Rows are points. Two turns around zero, p and q, are shown by what they do to some points. Where does a point land after both, in the order given? Backwards means that the second turn is done in reverse. Each puzzle has new turns, and all numbers are rounded.
In the rows, zero is written as 100.

Turn p:
| 77 | 81 | => | 129 | 106 |
| 94 | 74 | => | 117 | 120 |
| 106 | 141 | => | 76 | 66 |
| 123 | 104 | => |  78 | 107 |
Turn q:
| 113 | 105 | => | 101 |  86 |
| 117 | 101 | => | 96 | 83 |
| 70 | 51 | => |  62 | 143 |
| 104 | 113 | => | 111 |  92 |
|  96 | 131 | => | 131 |  94 |
Where do these land?
p, then q backwards: | 143 | 124 | => | 116 |  54 |
q, then p: |  68 | 112 | => | 69 | 86 |
q, then p: |  82 | 102 | => | 86 | 89 |
p, then q: | 93 | 77 | => | 111 |  79 |
q, then p: | 114 |  84 | => | 121 |  99 |

Turn p:
|  69 |  99 |  99 | 132 | => | 107 |  93 |  63 |  77 |
|  89 |  67 | 109 |  96 | => |  94 | 126 | 103 |  75 |
| 147 | 116 |  86 | 115 | => | 118 | 105 |  98 | 150 |
| 134 | 119 |  76 |  73 | => |  82 |  93 | 122 | 144 |
| 104 | 132 | 111 | 117 | => | 125 |  74 |  94 | 109 |
|  97 |  99 | 112 |  74 | => |  92 |  96 | 126 |  90 |
|  60 |  69 | 106 |  93 | => |  81 | 113 |  94 |  54 |
Turn q:
|  77 | 108 | 100 |  83 | => | 112 |  80 |  87 | 114 |
| 116 | 100 | 115 | 135 | => |  84 | 114 | 101 |  65 |
|  88 | 109 |  95 | 160 | => | 119 | 116 |  86 |  45 |
| 115 |  92 |  84 |  58 | => |  99 |  98 | 123 | 142 |
|  94 | 129 |  87 | 107 | => | 121 |  82 | 110 |  85 |
|  98 | 109 | 123 |  77 | => |  82 |  75 |  95 | 113 |
| 112 |  52 |  96 |  80 | => |  84 | 135 |  98 | 137 |
Where do these land?
p, then q: | 101 | 127 | 127 |  76 | => |  60 | 113 |  85 | 109 |
q, then p: | 105 | 112 |  83 | 110 | => | 109 | 103 | 121 | 105 |
p, then q: | 111 |  87 |  83 | 133 | => | 127 | 102 | 125 |  84 |
p, then q: | 103 |  98 |  90 | 136 | => | 122 | 112 | 127 |  94 |
q, then p: | 102 | 124 | 107 |  65 | => | 112 | 133 |  88 |  78 |
q, then p: |  53 |  48 | 110 |  76 | => |  89 |  93 |  36 | 137 |
q, then p: | 125 | 103 |  99 | 104 | => | 108 |  89 | 112 |  83 |
